Each row is a point. Before rounding, the points of a table are all equally far from one centre. They may lie mostly on one side of it. Write the centre, to within rounding.
In the rows, zero is written as 128.

Points, 5 rows:
[[ 79 160]
 [ 94 190]
 [107 197]
 [ 79 155]
 [ 80 150]]
Centre: [121 158]

Points, 16 rows:
[[100 131 175 130 132  12 153  75 120]
 [147  99 150 143 153   8 159 126 101]
 [111 135 142 115 171  39 144  90  89]
 [151 137 120 127 161  31 149 125  99]
 [130 153 180 143 144  48 141  74 104]
 [ 85 111 150 115 183  35 142 105 126]
 [127 138 132 149 161   8 122 130 113]
 [126 157 150 134 154  23 133  92 104]
 [ 92 147 160 112 168  42 173  87 110]
 [133 104 147 100 147  45 190  98  95]
 [120 132 164 122 185  21 151 128 110]
 [ 69 145 115 142 161  30 154 100 130]
 [106 165 156  91 113  15 168 107 109]
 [114 124 134 144 167  29 153 107  62]
 [120 119 133 109 163  13 161 125 136]
 [125 141 120  84 105  28 146 105 112]]
Centre: [ 97 122 155 143 112  70 152 142 111]

Points:
[[134 136  94 124 120 137  98 106   7 131 113 178 124 102 124  93 182  66
   71  84]
 [206 170 105 182 147 116 189 112 139 129 144 103 127 137 115 139 150 115
  111  74]
 [157 101 112 128 164  96 180 193  68 142 159 136 191 106 118 138 159  57
   84 126]
 [146 131  94 165 127 158 141  60  43  75 131 186  90 103 100 175 165  88
  103 119]
 [123 154  51 172 185 125  87 135  99 173 211 138 114 109  98 145 167  78
   62  99]
 [131 120  53 129 150 154  89  93  46 118  86 127 132 116 114 143 116  32
   91  84]
 [167 204  47 175 161 118 124 116  66 131  89 141 171 114 108 190 137  86
   42  87]
 [177 155 102 153 134 147 126  90 111 176 162 142 123 100  98 124 133  39
   94  85]
 [138 102  31  78 117  98  78 119  82 146  87 149 112 114  89 173 101 115
  105 145]
 [134 134  52 187 189 116 118 158  86  81 173  90  82 123 110 127 135 118
  110  92]
 [151 118 150 157 105 121 130 131 102 138 160 122 156 155  69 192  96  75
   59 110]
 [137 154  12 125 116 101 163  85  60 145 156 137  70  73  71 147 146  99
   73 104]
 [106 132  55 132 157 106 143  94  69  69 140 127 151 152 169 148 152 101
   72  26]
 [ 79 120 103 194 118  85 175 183  80  95 138 150 100 135 114 107 137  88
  114  89]
 [ 82 146  89 181 185 164 176  85  48 166 190 144 177 131  92 169 127  92
    9 119]
 [184 140  64 103 171 101 167 174  61 120 133 142 128 170 139 139 125  75
  126 138]
 [109 149 111 153 126 153 173 136  51 113  80 154 173 162 109 155 167  44
  106  60]
 [165  85  92 160  90 126 138 112  68 100 112 142  58 123 110 156 182  82
   74  79]
 [203 105  64 129  99 115 142  99  75 133 154 128 205 101  78 162 149  80
  102 114]
 [109 101  86 216 110 111 160 102  28 163 159 144 147 116  99 202 132 103
   78  40]
 [163 148  91 144 167 146 116 120  70 116 199  98 116  73  96 179 175  93
  135  81]
 [170 105  45 123 154 114 160 126  52 157 103 147  91  66  63 155 120  89
   96 158]
 [186 104  93 116 114  79 153  93  91 142 141 130  75  96 124 159 119  69
  112  97]
 [193 116  89 137 153 120 138 107  98 118 187 143  78 124  95 202 150 105
   72 101]
 [150 108  73 131 131  73 120  80  71 112 165 130 167 152  73 151 149  87
  140  84]
 [141 159  84 179 107 104 132 108 141 169 154 151 194 121  96 117 160  53
   49 103]]
Centre: [105 133  84 148 128 138 147 116  77 156 126 113 141 123 140 151 154 136
  88 135]

Points, 29 rows:
[[187 170  73 125 112 207 138 234 108 130 100  91 140 105 146  98 160 110
  114 143 132 150 178  97]
 [ 98 167 128  96 130 188 107 148 153  57  73 137  56  87 144  97 193 126
   93 170 106 162 139 126]
 [160 169 111 103  92 201 114 143 106 146 112 161 143 156 162   7 210  96
  107 172  93 128 183 179]
 [ 96 136  84 108 111 175 116 216 137 104 112 117 121 162 162  79 175 103
  106 192 135 133 226 100]
 [202 176  95  85 137 142 154 172 160 106 109 171 160 108 188 106 200  76
  108 135 100 141 235 150]
 [141 162 124  80 129 146  97 140 156 106 157 155 118  83  98 110 229  60
  106 181 159 146 182 128]
 [174 153  94  75 120 136 108 162 139  90 161 182  76  99 203  58 179 141
  164 155  79 156 201 134]
 [186 138  81  88 117 174  86 133 171 119 119 163 102 105 185  58 138  54
  117 143 150 154 169 139]
 [140 173 109  80 147 169  75 194 159 168 133 131 109 121 172  35 184  75
   77 139 131 146 168 122]
 [197 166 113 103 156 189 130 135 169 115 122 165 108 177 182 106 200  90
  125 117 108 182 229 120]
 [145 195  91 142 110 159 159 175 167 166 113 210  93 139 153  72 154  88
   85 187 126 147 115 155]
 [143 131 137  84 108 179  92  99 133 132  88 146 116 119 195  63 165  82
  113 193  61 143 220 156]
 [169 127  51 128 102 153  96 179 135  88 136 133  89 136 163  92 107  54
   87 147 105 168 218 137]
 [143 145  69  89 103 129 148 137 108 127  80  85 130 110 165  98 125  53
  108 200 115 119 211 124]
 [171 221 117 101 148 148 144 200 169 130 121 129  96 130 153  87 200  95
  108 150 106 197 201  80]
 [133 183 108  93 120 214 152 158 152 101 115 153  54  89 183 142 162  72
   85 149 139 156 169 126]
 [150 148 121  75  58 178 135 173 145 117 214 105  74 106 181  95 148  91
  108 161 168 160 160 142]
 [157 138  95 137  35 137  95 176 131 101 115 133  98 148 132  74 178 135
   89 173 128 171 205  91]
 [147 129 122 143  86 184  75 130 112 120 106 152  96 120 163  63 137  92
  165 188 140 140 215 134]
 [124 143  66  69 103 170 126 131 144 149 147 138  83  72 134  81 189  71
   96 186 144 130 233 153]
 [109 102 145 106  87 185 115 205 187 104 187 148  66 112 125  92 144  73
  112 203  89 149 189 112]
 [158 168 129 147  80 163 127 139  86 136  70 105  81  94 179  89 150 115
   87 160 110 142 230 103]
 [138 150 124  93 119 128 174 194 116 140  94 161  84 115 140  30 185 107
   99 204 136 166 179 113]
 [141 123  75 110  87 156 111 158 171 161 146 103 123  81 182  54 194 115
  105 174 163 148 147 134]
 [178 164 160  89 112 182 100 108 170  93 110 180 137  49 169  98 183 133
   77 160  71 179 174 178]
 [162 187 135 154 136 169 130 138 165 153 119 136  90 103 165  27 166  66
  114 179 145 151 180  79]
 [152 188 130 131 116 154 120 194 149 126  70 149  92 134 181  81 172  76
   70 158 117 182 195 125]
 [134 205 109 115 123 184 196 175 162 134  97 126  86 113 178  68 182 110
   91 166  88 194 192 216]
 [136 164 157 129 122 207 111 155 167  95 147 100  76 114 175  88 170  99
   61 213 135 169 194 171]]
Centre: [137 159 126 111 124 159 154 137 152 117 149 127 130 126 112  86 131 136
 110 128  91 124 174 145]

Points, 30 rows:
[[189  92 130 193 133  38 193 132 137 118 150  67 172 104  72 133 231 117
   90 133 135 138 124 135]
 [217 122  92 133 141  46 185 127 143 102 169  60 180 159  47 111 173  89
  154 106 148 121 118 102]
 [176 121 143 152 125  37 195 107 138  81 138  55 195 155  98  87 211  87
  129  70 163 123 117 103]
 [193 159  98 170 118  61 183 143 157 123 157  51 175 170  69 150 202 110
  137 100 133  89 102 121]
 [207 129 102 181 130  50 175 122 164 117 179  47 154  96  86  89 169  75
  117 101 147 123 107 138]
 [212  93 149 172 126  63 175 110 136 113 160  68 178 143  93 105 206  64
  134 109 137 148 140  88]
 [196 103 137 152 149  67 188 138 128  93 169  58 168 135  48 137 242  95
  138 113 159 126  99 115]
 [198  70 117 148 124  36 164 130 148 104 157  35 185 141 120 118 170  83
  143  86 126 133 115 117]
 [163 137 122 169 142  42 171 115 150  97 122  38 183 154  78 121 220  73
  143 107 127 124 113 115]
 [200 140  90 135 137  56 204 118 115 120 153  61 168 114  52 100 236 102
  155 106 117 117  95  84]
 [165  85  89 139 115  37 225 153 123  97 156  53 190 149  68 113 212 119
  135 101 137 140  88 112]
 [182  94 110 163 117  74 200 126 140  84 165  71 193 147  98 131 218  65
  112 114  94  79 150 129]
 [171 103 125  99 106  29 189 126 137 132 157  44 199 154  85 127 182 125
  149  90 140  82  94 102]
 [196 107 133 163 123  62 184 138 141 142 171  76 178 135  77 133 173  48
  116 103 140 143 136  73]
 [175 137 117 172 125  54 195 112 139  87 169  87 161 141  45 126 221 122
   95  87 182 104  79 119]
 [196 117 125 152 127  67 180 109 149  97 194  73 179 164  44 119 210 118
  158 116 162 100 108 138]
 [211  92  85 132 143  52 207 141 141 133 170  53 187 131  75  91 196  91
  139 120 146  99 110  91]
 [189 132 101 132 133  28 173 113 144  89 185  65 159 148  51 135 210  69
  154 109 134 127 107 123]
 [127 108 125 187 126  46 182 104 127  73 135  66 180 127  71 132 195  90
  115  77 164 113 128  78]
 [178 144 124 173 140  51 159 150 113  80 178  59 154 133  59 108 206 119
  169  66 124 123 117  88]
 [176 107 124 166 135  46 182 134 122 111 143  27 168 132  71 114 191  72
  163 117 154 112 108 110]
 [184 110 124 159 127  48 154 146 120 103 165  45 163  83  58 132 182  70
  140 122 134 100 134  87]
 [198  89 130 170 143  59 168 149 113 127 172  64 188 162  71 109 189  98
  134 122 143  97  88 112]
 [161 162 101 177 134  66 202 125 164 111 142  65 205 134 134 131 186 114
  154 127 150  91  99  92]
 [202 155 113 140 125  52 170 130 165 138 117  77 169 133  38  87 187  84
  135  86 150 134  72 129]
 [196 131 113 114 161  71 165 159 150 123 165  69 183 136  72  93 219  72
  150 115 158  93 141  67]
 [183 100 110 156 144  49 164 124 114 127 168  71 208 145  54 135 214 124
  110 134 168 103 113 133]
 [196  95 115 152 103  66 176 101 151 107 190  47 196 123  60  88 202  93
  117  90 139 100 130 116]
 [178 128  92 175 105  37 228 150 123 117 175  83 148 126 105 139 214  76
  114 108 128  98 100  85]
 [188 120  91 129 103  41 187 128 124  96 167  72 145 137  49 102 194  88
  127 120  91 118 101  52]]
Centre: [152 117 113 121 127  87 171 133 142 112 140 113 141 121 102 113 183 123
 123 104 130 122 127 122]

Points (29 x 24):
[[109 149 130  90  94 135  53 214 176 126  83 100  71 173 154 101 134 101
  116 174 124  98 195 193]
 [118 159 166 102  78 122  25 198 174 165 104 103  57 104 145 127 185 100
  147 171 108 159 223 151]
 [ 99 139  99 101 113 138  28 195 158 116  76 117 113 122 167 104 175  98
  161 149 165 161 204 188]
 [137 184 120 138  95 138  80 159 133 125 108 140 103  96 141  89 199  48
  141 172 145 157 215 172]
 [154 141 147 103 102 142  55 188 212 143  87 155  79 138 146  99 146  34
  179 156 125 176 182 143]
 [110 191 157 102  67 152  61 222 166 155 108 151 127 160 136 114 140  65
  146 137 151 130 166 178]
 [112 130 131  83  35 130  44 208 180 185  81 147 108 142 167  99 137  99
  162 160 133 134 201 141]
 [ 92 138 152 123 142 103  39 189 187 189 123 130 165 116 175 125 149  49
  138 150 150 140 204 146]
 [129 124 167 120  80 151  64 225 182 139  67 135 140 115 146  84 181  48
  142 159 169 116 173 127]
 [118 127 136 118 100  87  94 165 197 153  91  68  72 161 122 157 169  57
  118 117 182 196 145 186]
 [127 177 157 132  74 115  59 208 154 153  96 149 116 101 154 132 191  59
  141 157 129 133 192 200]
 [129 167 147 115 149  75  61 191 153 113  81  72 125 134 143 130 177  88
   81 197 136 157 194 154]
 [ 75 134 117 124  81 119  86 218 201 158  69 165 117  73 124  98 199 110
  124 139 130 138 188 128]
 [ 81 150 161 122  60  79  58 227 161 152 101  94  67 140 120 125 158  97
  101 166 119 150 232 154]
 [125 149 125  96  58 162  27 212 154 147 118 107 108 150 127  74 206  70
  123 172 152 172 198 155]
 [102 170 127  99  46 145  82 194 189 140  97  50  81  94 157 113 134  85
  135 132 159 158 199 148]
 [104 141 140 152  70 127  73 206 193 177  67 105 132  95 163 105 149  72
  130 158 151 141 218 174]
 [ 86 166 131 153  69 167  29 219 176 128 124 114  65 126 105  85 133  77
  155 139 149 161 180 129]
 [ 88 145 144  84  66 143  64 213 139 189 120 136 120 102 140 126 141  82
  152 155 126 206 232 155]
 [141 111 142 116  23 130  80 176 191 154  83  99 108  95 157 131 165  86
  127 162 151 120 141 210]
 [ 98 174 177  97  56 147  51 180 173 104  96 112 118 108 140  67 179  73
  142 165 154 162 188 144]
 [ 72 172 155 137  44 133  56 188 177 157  94 143  72 129 140  72 173  59
  151 138 106 159 215 133]
 [139 157 148 113  93 135  40 203 189 133  89  86  69 129 147 133 153  59
   89 186  97 141 211 193]
 [162 179 130 143  79 142  46 200 169 139 110 116  77 160 165  90 166 122
  153 140 177 153 170 116]
 [126 138 153 144  67 188  33 172 182 160  95 137  79 146 173 109 147  83
  147 103 136 141 213 184]
 [104 188 175 129  51 141  63 170 190 183  68  93  94  94 171 149 161  82
  143 156 111 156 197 117]
 [ 76 173 123 102  71 108 119 196 166 163  83  80 127  96 179  92 152  93
  140 170 138 177 192 173]
 [ 93 172 133 117 105 117  74 184 150 132  79  80 101 170 166 110 152  31
   61 167 176 126 154 170]
 [ 59 171 168 103  90 134  62 234 164 153  94 134  62 100 138  98 141 107
  106 154  87 138 184 175]]
Centre: [107 107 132 125  98 135  88 163 143 139 118 113 107 137 144 129 155  87
 112 139 104 155 152 126]

Points, 28 rows:
[[130 105 100 138 186 138 137 140 110 173 211 152  71 147 102  86 155  88
   79 140  51 143 126 147]
 [141  78 122 152 222 142 132 153  72 111 196 159 116 136 120 152 158  74
  125 138  67  89 116 107]
 [145 107 158 140 185 132 152 145 119 135 167 149  64 121 178 128  57  81
  160 140 116 117 104 104]
 [158  87  82 161 174 174 130 187 115 113 189 167  88 102  75 139 129  47
   94 127  86 110 112 149]
 [177 103 116 137 213 170 147 159 108 152 191 194 129 130 105 177 148  90
  112 120 119 114 137 112]
 [149 123 108 144 142 165 119 166  65 142 169 205 137  93  83 129 114  53
   97 136  42 138 127 111]
 [149 113 146 157 174 193 147 194 124 133 135 153  99 126 100 144 136  49
   86 126  67 120  98  97]
 [110 119 115 154 193 153 149 194 117 142 172 191 121 107 115 106 154  64
   64 119  77 115 127  91]
 [148  75 118 143 210 116 180 162  93 126 165 157 110 116  89 126 126  56
  126 106   7 125 124 125]
 [134  67 139 178 163 161 156 192  98 163 172 190  92 102 128  94 174  68
   73 133  65 121 119 115]
 [139  73  89 117 195 151 113 181  43 102 175 160 124  94  89 133 116  97
   91 136  71 136 107  98]
 [121 103 143 153 193 177 133 169 142 135 171 192  97 115 155 108 115  94
   93 109  55  97 170 111]
 [156 101 110 129 189 143 111 156  58 143 165 171  65 166 113 142 142  86
   66 140  94 101  96 117]
 [148 113 128 143 189 147 128 150  80 156 146 209 105 138 154 128 173  92
   85  92  60  84 144 112]
 [ 92  70  79 120 174 155 162 194 103 124 175 140 117 140 109 134  97  44
  113 150  35 153 127 158]
 [128  80  96 135 210 148 177 168  72 191 158 138  77 162  77 126 119  75
   93 164  71 147  95 131]
 [148  85  95 128 170 148 140 168 127 189 164 176  75 108 135 148 156  68
   95 144  29 144  69 139]
 [102  86  90 165 201 167 128 169 128 180 157 180  83 137 113 174 112 111
   97 137  37  89  94 129]
 [143  76 100 171 209 147 202 192 101 152 183 187 100 119 124 142 170  58
   77 127  76  89 128 117]
 [131 100  67 130 155 169 115 165 131 154 172 177 120 109 118 128 177  59
   81 101  53 152 117 140]
 [169 130 102 168 218 181 168 146 103 103 197 188 103 140 131 128 159 102
   82 156  61 120 115 125]
 [150  97  78 162 176 159 163 169 107 162 173 191  42 140 201 165 145 120
  118 141  60 160 126 167]
 [139 104 113 180 173 154 110 171  96 158 152 163 108 113  93 156 157  45
   85 133  64  55 112 135]
 [171  99 135 132 133 185 156 161  95 168 145 196  69 112 121 135 137  69
  100 128  25 166 107 126]
 [158 143 104 105 184 138 139 182  73 136 161 153 104 128  80 121 178  76
  107 111  78  80 121 137]
 [149 127  99 102 182 145 175 180  71 159 203 173 110  77 110 156 156  61
   91 146  67 122 101 112]
 [124  82 104 168 168 137 127 172 108 139 188 194  95  82  95 114 161  53
  105 139  55 140 109 151]
 [137  45 106 139 177 151 147 185  71 162 153 205 108 142 120 131 155  63
   99 133  73 145  87 118]]
Centre: [148  99  85 157 133 127 173 143 104 143 132 132 118 112 138 136 118 121
 109 151  87 118 140 126]
